Each wall is flat, endless, passes through zero and stands at right angles to its row. A trip goes straight from one point to another. Which walls does it cross, in order?
In the rows, 128 means zero.

Walls:
(1): [122  92]
(2): [168 138]
(3): [135  94]
(4): [100 136]
(5): [107 145]
(6): [151 201]
(7): [135 115]
(8): [158 169]
Trips:
[145 173] to [149 127] => 5, 7, 3
[123 139] to [ 82 128] => 8, 6, 1
[122 209] to [168 124] => 4, 5, 7, 3
[196 118] to [141 110] => 1, 6, 8
[146  76] to [115 116] => 2, 4, 5
[98 97] to [101 184] => 7, 3, 1, 6, 8

Walls:
(1): [122 157  99 150 102  93 171 140 145]
(2): [ 79 155  94 102 113 164 156 144 147]
(3): [186  94 135 139 156 136 161  88 121]
(4): [149 142  72 102 130  93 133  99 135]
(5): [143 165 169 146  81 165 127 136  88]
(6): [154 121 180 125 150 116 156 146 140]
(7): [145 114 179 108 171 145 123  99 146]
(8): [131 113 134 109 190 112 138 108  90]
(9): [172 138 110  84 131 104 220 119 114]
(10): [129 142  98 175 100 114 137 142  94]
(11): [176 106 132  93 163 137  66 108 103]
Trips:
[117 102 165 104 150 163 168 123 139] to [157 147 152 118  73 140 151 149 153] => 5, 8, 1, 3, 7, 10
[ 80 156  83 135  98  90 157 101  96] to [116 129 122 156  55 134 155 103  94] => 5, 4
[ 84 120 148 170 153  93  98 182 161] to [127 118 134 119 103 124  89 141 191] => 10, 7, 2, 1, 6, 11
[143 207 129  97 113  87 105 158 150] to [212 106 161 200  94 128 158 144  70] => 2, 3, 4, 11

Walls:
(1): [ 80 122 128 211 127 154 127  89 147  83 128 150 144 176 170 106 120 139]
(2): [116 129 117 139 140  76 201 123 117 137 137 136  66 115 122 124 154 149]
(3): [200 179 170 181 147 136 170 113  71 144 118 158 137 103 155 114 152 106]
(4): [ 98 152 205 152 204  83 104 126 125 168 101 137 124  99  95  83 140  98]
(5): [157 116 123 144 151 149 120 106 171 184 126 160 184 120 172 126  89 104]
(6): [ 72 133  98 106  96 102 125 148 156 166 163 163 122  82 129 164 120 147]
(7): [105 127 114 114 105 163 139  79 134 155  80 100 106 107 113 168  56 107]
(8): [125 103 114 181  98 140 159 117 146 128  89  80 145  81  87 145  73 167]
Trips:
[145 117 121 129 155 120 157 144 171 143  91 131 109 129 177 112  77 113] to [115 148 178 153 126 105 133 148 147 123 155 109  88 126  88  72 133 140] => 7, 5
[ 89 141 126 127 126 168 141 133 139 122 147  90 152 145 135 154 206 158] to [ 67  96  73  85 145 133 121  77 136 160 156 166 103 156 141 130  82 118] => 2, 7, 5
[101  88 127 151 135 144 169 129 158 144 127 169  72 121 117  99 193 122] to [140 126 105 178  95  54 103 132  95  94 165 146 132 204 163 155 107 177] => 3, 4
[111  76 103  82 122 124  65  86 145 122 156 148 117 167 157 145 149  98] to [132 179 146 133 106 160 133  98 135 108  60 113 111 102 136 135 152 104] => 7, 6, 5, 3, 4, 8
[142 133  85  94  75 210 117 106 129 181 175 105  70 146 153 179 144 126] to [154 133 103 121 144 145 142 150 154 185  83 152 128 113 183 122 150 118] => 3, 2, 4

Walls:
(1): [159  95  59 130 138 124 109 145  75  94 212 129 138 118 137 130 150 156
 115 121  96 131 122 131  91 109 159 112 155 155 167  98 154 136 127 120
 123 133 121 131 101 161  71  87 140  82 138 144]
(2): [ 79 159 188 174 136 165 139 118 113 102 121 131 110 128 147 116 133  91
 158 121 131 126 150 109 124 108 116 128 181 115 129 152 103 148 159 138
 127 150 117 169 134 126 162 139 163  83 140 167]
(3): [ 92 107 127  84 135 145  99  80 174 120  99 142 122 133 141 136 185 127
 132 134 136 139 103 108 167 147 102  63 127 130 123 169 140  96 112 118
  98 166 177 128  56 100  58 153 131 100 109 142]
(4): [133  57  98 125 112 210  58 128 162 144  92  86 155 101 128 109 130 142
  74 104 119 129  75  77 131  95 119 101 143 136 154 144 186 138 166 111
 122 111 110 101 126 154 121  86 132 114 144  94]
(5): [117 147 122 105 149 156 167 110  78 156 140 142 105 129 128 116 129 156
 117 144  77 152 137 140 108  96 183 148 155 144 102 151 150 120 151  95
 114 143 131  94  96 129 134 178 127 140 142 119]
(6): [155 129  53 151 153 139 149 141 138 138 119 132  74 183 151 156 176 117
  89 123  98 111 155 146 120  98 118 144  82 135 110 129 156 121 146 134
  91 155 146 100 148 187 169 129  93  74 106  77]
(7): [ 98 165 127 161  87  81 172 158 135 116 147 144 145 169 122 158 119 157
  96 145  87 120  86 186 168 178 107  69 138 200 132 133 146 110 134 170
 115 134 103  85 184 147 161 135 124 156  78 109]
(8): [110 118 115 107 104 152 135 121 166 125 134 115 146 140 145 140 155  79
 171 100 126 161 110 105  94 143 161 119 148 101 111 144 120 132  76 151
 114 114  94  91 112 128 138 130 136 151 112 117]
(9): [121 100  71 127 126 170 164 163 167 148 124 249 128 130  89 101 131 136
  85 143 171 140 167 194 110 151  86 140 123 145 104  92 130  92 182 136
 152 156 144 110 108 124 128 138  83 109 148 148]
(10): [130 153 129 158 115 153 140 108 112 143 154 124 142 132 115 145 135 100
 108 139 198 145  82 141 129 137 110  89 118 134  67 144 133  82 137 114
 176 154 123 124 114 122 124 144 152 103 172 105]
Trips:
[ 95  95 100 146 120 153 138 112 123 114 147 195  83 214 129 172 116 120
  80 114 177 127 115 118 125 102  97  69 126  99 151 173 117 161 142 205
 170 106 136 145 139 157 102 121  92 149 140 110] to [164 153 147  91 120  92 139 109 102 102 124 156 136 171 138 138 190 113
 114 129 106  95 113 157 177 149 122 114  72 125 136 127 149  79 182 139
  86  91  90  64 103  50 167 125  96 120  87  97] => 1, 2, 4, 8, 5, 10
[108 152 188 152  97 131 160 130 116 103  88 151 109 138 120 122 117 165
 133 117 162 142 167 120 108 147 110 156  92 152 136 132 153 121 162 107
 121  76 113 116 160  85 149 115 142 168 161  87] to [ 89 142 181 106 107 136  99 138 130 123  98 153 145 161 137 127 135 124
 151 132 158 152 178 107  80 171 141 204 126 165  98 128 101 122  93 127
 135 109 136 113 156 130 148 153 171 152 111 115] => 10, 8, 7, 9

Walls:
(1): [152  89 109 130 111  99 150 114 104 121 101 145  69 157 123 113 104 105
  86 107 155 129 117 142 108 121  93 117 118 108 146 130 150  74 104 167
  69 133 185 160 113  95 135 116  93 171  92 156]
(2): [140 113 150 137 139 113 150 162 118  83 109 148  93 122 120 121  95 100
 150 119 113 148 194  59 115 140 141 143 116 138  94  78 119 138 158 158
 133 132 113  76 122 119 158 128 101 110 127  97]
(3): [160 107 152 148 107 146 135  83 100  81 145 192 161 152 123 147 108 109
 104  91  65 133 140 165 118 165 158 177 141 158 164  89 176 117 130 103
 152 110  87 104 152  68 135 155 152 167 146 135]
(4): [141 144  81 168 174 133 140 115 138 125 166 116 117 111 135 137 127  95
  91 109 193 114 109 107 112 133 132 178 156 100 188 107 141 111 136 127
 118 122 137 175 180 124 140 139 188 188 100 121]
(5): [134 122 160  92 106 148 147 161 102  70  87 125 164 127 148 129  89 115
  91 121  67 155 149 135 141 134 103 100 150 103  93 123 101 107 155  69
 149 152 160  96 122 147 137 155 170 122 171 154]
(6): [ 99 105 139  95 129  95 129  16 138 144  69  94 156 217 119 147 123  90
 116 149 178  90 122 194 101  95 130  98 132 103 130 117 110 140 129 176
  71  94  71  97 110 123 140 140 107 133 165 100]
(7): [173  84 156 109 123 116 109 157 129 104 138  99 151 145 133 127 142 152
 151 165 116 143 170 130 151 159  98 134 115 138 140 184 114 163 129 124
  79 158 144 111 193 106 127 153 134 105  93 130]
(8): [167 133 158  65 153 125 128 169 154  72 168  84 165 154  98  89 116 134
  47 126 149  74 136 179 157 118 124 138 170 114 108 117 106 184 147 152
 147 147 180 162 170  85  83 161  42 184 121 150]
(9): [ 88 141 124 147 117 156 112 138 147 110 143 141 197  87 179 156 128 127
 152 135  62  71 161 141 123 142 162 135 155 117 167 161 151  84  84 105
  38 107  96 130 137 120 156  56 131 156 108  97]
(10): [122 128 137 167 128 167 142 129  78 143 147 128 120 116  88 121 129 135
 201 166 122 130 163  96 176 155  87 134 119 107 149 170 140 110 120 170
 129 158 136 160 161 120  94 118 127 130  89 137]
Trips:
[107 133 143 160 179 173 144 131 118 159 152 182 124 132  60  61 145 118
  55 139 132 147  87  98 103 164 141 132 205 151 102  77  77 123  81 168
 187 142 165 143 106 133 107 125 109 236 174  94] to [152 165  97 140 129 206  46 158 128 123 141  79 129 192 166 151 137 138
  33 128 168 138 118 143  85  99 158 145 164 150  84 134 101 127 165 109
 113 118 144  97 104 134 128 117 118 168 119 146] => 2, 5, 6, 3
[130 116 153 122 135 132  93 170 135 112 118 121  91  94 152 118 138 127
  83 135 163 124  96 119 126 154  87 158 104 135 162 103  80 145  87 141
 127 120 151 113 130 134 125 113 156 132 122  95] to [179  85  44 126 145 154 135  97 159 139 115 134  91 146 125 189 179 112
 106 103 156 113 139 131 166 142 170  91 153 146 146 121 175 152 126 143
 125 107 157  70 111  93  91 163 135 138 114 151] => 2, 3, 6, 7
[166 111  64 150 151 102 145 185 175 124 127 136 156 143 158 116  60  79
 153 126  89 133 126 142 123 156 122 155 128 120 122  93 121 147 109 185
 186 110 150 133 134  52 117 190 155 153 100 124] to [ 77 181  97 113 158 107 102 178 138  98 105 127 143 111  77 119 117 110
 122 118 135 143  79 155 153 148 156  98 139 162 129 137 154 101 111 125
 164  97  90 117 181  60 137 135 147 116 131  85] => 1, 7, 5, 9, 2
[ 87 160  44 133 133  27 187 107 163 101 114 143  62 132 122  92 105 100
 137 194 136 157 133 135 119 164 140 107  81 110 137 169 212 102 128 137
 141 124 159 172 139 162  74 159 107 195  97 130] to [138 177 102 160 131 153 107  93 117  89 129  71 113 101  72 176 123 134
 158 135  95 155 100  79  78 129 112 143 153 116 127  74 130 129 130 173
 121  80 127 109 145 157  75 175 138  92 106 105] => 2, 1
[177 154  88  95 137  96 148 140 163 109 135 153 126  79 132 147 164 115
 113 132 116  97  70  99 189 129 100 138 117 160 128  89 129 146 152 169
 144 161 114 134 150 206 150 150 115 171 132 133] to [163 123 103 144 139 120  82 163 138 142 117  88 114 166 108  85 154 149
 115 162 149 107 189 113 125 150  95 110 151 107 148 131 135 157 152 162
 107 200  64 152 164 103 105 154 131 126  82 136] => 7, 10, 1, 6
